Each row is a point. The last column is the point's height on a tilted bowl or saddle (a function of degree 2), plus a little noise. Along how many of its main directions does it bend up, bend down or stay straight?

Points (15 x 4):
[[0.063,-0.251,-0.069,-0.028],
[0.211,0.060,-0.035,-0.032],
[-0.095,-0.016,-0.108,-0.089],
[0.096,0.081,0.013,-0.022],
[0.124,0.078,0.084,-0.074],
[-0.075,-0.132,-0.258,-0.275],
[-0.090,0.110,-0.065,-0.042],
[-0.162,-0.193,0.113,-0.017],
[-0.002,0.208,-0.061,-0.015],
[0.208,-0.009,-0.238,-0.070],
[0.186,0.049,0.270,-0.417],
[0.013,-0.039,0.103,-0.049],
[0.288,0.154,-0.006,-0.070],
[0.143,0.253,0.022,-0.023],
[-0.038,0.018,-0.056,-0.025]]
Directions: 0 up, 1 down, 2 straight

Points (18 x 4):
[[0.001,0.058,-0.084,-0.056],
[0.052,-0.134,0.074,0.082],
[0.043,-0.051,0.146,0.054],
[0.158,-0.142,-0.057,0.241],
[0.075,0.064,-0.141,0.005],
[0.088,0.261,-0.200,0.020],
[-0.202,-0.255,-0.090,0.021],
[0.255,-0.041,0.158,0.410],
[-0.012,0.202,0.099,0.102],
[-0.183,0.095,-0.026,-0.100],
[-0.295,-0.020,-0.095,-0.107],
[-0.317,0.239,0.131,0.169],
[-0.002,0.047,0.067,-0.027],
[0.126,0.045,-0.217,0.077],
[-0.133,-0.004,0.011,-0.128],
[0.069,-0.067,-0.012,0.057],
[-0.057,0.049,-0.065,-0.079],
[-0.188,0.054,0.194,-0.064]]
Directions: 2 up, 0 down, 1 straight

Points (27 x 5):
[[-0.009,-0.122,0.067,0.111,-0.012],
[-0.095,0.057,-0.113,0.180,-0.053],
[-0.121,-0.036,0.013,0.073,0.001],
[-0.367,-0.203,-0.072,-0.015,-0.223],
[-0.135,-0.211,0.334,-0.219,-0.371],
[-0.106,0.265,0.158,0.086,-0.116],
[0.044,0.008,0.042,-0.076,0.020],
[-0.035,-0.089,0.075,-0.127,-0.027],
[-0.068,0.005,-0.403,0.299,-0.432],
[0.090,0.219,-0.008,0.008,-0.013],
[0.002,0.128,0.048,0.144,0.000],
[0.057,-0.080,-0.090,0.057,0.008],
[0.309,0.012,-0.085,0.135,-0.092],
[0.091,-0.013,0.041,0.172,-0.003],
[0.247,0.075,0.140,-0.089,-0.109],
[-0.032,0.048,-0.101,0.122,0.002],
[0.181,-0.017,0.041,0.051,0.004],
[0.079,0.055,-0.053,0.062,0.032],
[0.232,-0.114,0.162,-0.097,-0.125],
[-0.047,-0.090,0.001,0.149,-0.019],
[0.080,-0.004,0.023,-0.028,0.029],
[0.001,-0.233,0.207,-0.207,-0.218],
[-0.092,-0.032,-0.120,-0.081,0.013],
[-0.138,0.031,-0.035,-0.126,-0.001],
[0.269,-0.177,0.027,0.146,-0.109],
[0.044,0.196,0.062,0.313,-0.122],
[0.077,0.088,-0.103,0.041,0.025]]
Directions: 0 up, 4 down, 0 straight

Points (22 x 5):
[[0.379,-0.027,-0.041,0.022,0.145],
[0.039,0.040,0.096,0.066,0.062],
[-0.136,0.133,0.110,0.142,0.090],
[0.138,-0.124,-0.206,-0.004,-0.123],
[-0.086,-0.026,-0.295,0.000,-0.052],
[-0.041,0.107,-0.001,-0.262,-0.082],
[-0.051,0.090,0.110,-0.033,0.009],
[0.078,-0.104,0.097,0.161,0.028],
[0.190,0.155,0.048,0.021,0.118],
[0.198,0.266,0.177,0.160,0.289],
[0.169,-0.094,0.138,-0.105,0.113],
[0.090,0.146,-0.038,0.097,0.109],
[-0.028,0.212,-0.093,0.309,0.372],
[-0.240,0.096,-0.116,0.119,0.188],
[0.001,-0.036,-0.313,0.021,-0.114],
[0.011,-0.085,-0.125,-0.082,-0.043],
[0.119,-0.097,0.313,-0.113,0.132],
[0.030,0.086,-0.008,-0.019,0.018],
[0.206,-0.031,0.152,-0.114,0.128],
[-0.026,0.122,-0.174,0.029,0.018],
[-0.210,-0.206,0.071,-0.020,0.084],
[0.044,-0.045,0.091,0.029,0.039]]
Directions: 2 up, 2 down, 0 straight

Points (46 x 7):
[[0.016,-0.107,-0.134,-0.285,0.130,0.075,-0.144],
[0.077,-0.259,0.247,0.049,-0.087,-0.042,-0.148],
[0.142,0.027,-0.002,-0.145,-0.073,-0.175,-0.060],
[-0.130,-0.089,-0.051,0.098,0.181,-0.077,-0.078],
[-0.057,0.046,-0.046,0.018,-0.184,-0.085,0.069],
[-0.049,-0.013,0.042,-0.103,-0.165,-0.132,-0.001],
[-0.045,-0.056,0.075,0.068,0.137,0.070,0.064],
[-0.199,0.022,0.235,0.179,-0.011,0.035,0.140],
[-0.015,0.054,-0.008,-0.008,0.153,-0.033,-0.034],
[-0.036,-0.168,-0.060,-0.075,-0.023,-0.090,-0.095],
[0.167,0.191,-0.317,-0.287,-0.022,0.089,-0.301],
[-0.070,-0.033,0.052,0.090,0.073,0.369,0.228],
[0.307,0.049,0.264,-0.068,0.067,0.332,0.070],
[-0.068,0.099,-0.205,-0.057,0.053,0.166,-0.046],
[-0.005,0.383,-0.149,0.239,0.195,0.016,-0.407],
[-0.090,0.132,-0.044,-0.108,0.096,0.181,0.007],
[0.089,0.082,0.090,0.237,0.164,0.126,-0.073],
[0.002,-0.001,-0.242,0.179,0.183,-0.078,-0.226],
[0.114,0.114,-0.117,-0.035,0.081,0.118,-0.108],
[-0.163,0.024,0.159,-0.069,-0.051,-0.254,0.130],
[0.017,0.239,-0.020,-0.006,-0.186,-0.331,0.298],
[0.191,0.126,0.162,0.116,-0.086,0.201,0.055],
[-0.134,-0.168,0.354,-0.066,0.143,-0.110,0.189],
[-0.060,-0.156,0.117,0.102,0.032,0.054,0.074],
[-0.082,-0.048,-0.074,-0.208,-0.053,0.037,-0.005],
[0.074,-0.023,0.104,0.155,-0.090,-0.138,0.008],
[-0.154,-0.059,0.013,-0.084,0.044,0.010,0.084],
[-0.032,-0.283,-0.275,-0.132,-0.007,-0.009,-0.116],
[0.110,0.314,0.191,0.028,-0.056,-0.070,0.207],
[0.200,-0.046,-0.046,0.080,0.027,0.128,-0.021],
[-0.245,0.139,0.301,-0.060,-0.101,0.244,0.249],
[-0.126,0.019,-0.018,-0.059,-0.069,-0.311,0.046],
[-0.133,0.203,0.016,0.016,0.143,0.110,-0.005],
[-0.086,-0.106,0.150,0.027,0.026,0.159,0.188],
[-0.100,-0.013,0.040,0.216,0.071,-0.125,-0.034],
[0.020,0.099,-0.064,-0.078,-0.008,-0.064,0.005],
[-0.253,-0.039,-0.012,-0.040,0.030,0.108,0.167],
[0.002,-0.069,0.388,0.165,0.115,-0.060,0.127],
[0.008,-0.085,0.069,0.042,0.249,0.069,-0.012],
[-0.049,0.160,-0.170,0.298,-0.045,-0.044,-0.010],
[-0.026,-0.083,0.080,-0.053,-0.185,-0.057,-0.029],
[-0.223,-0.225,0.037,0.055,-0.001,-0.041,0.031],
[0.116,0.029,0.090,-0.036,0.160,0.095,-0.006],
[0.085,-0.275,0.055,0.036,0.098,0.033,-0.083],
[-0.169,0.277,0.033,-0.194,-0.106,0.014,0.105],
[-0.016,-0.054,0.044,0.015,0.065,0.139,0.094]]
Directions: 2 up, 3 down, 1 straight
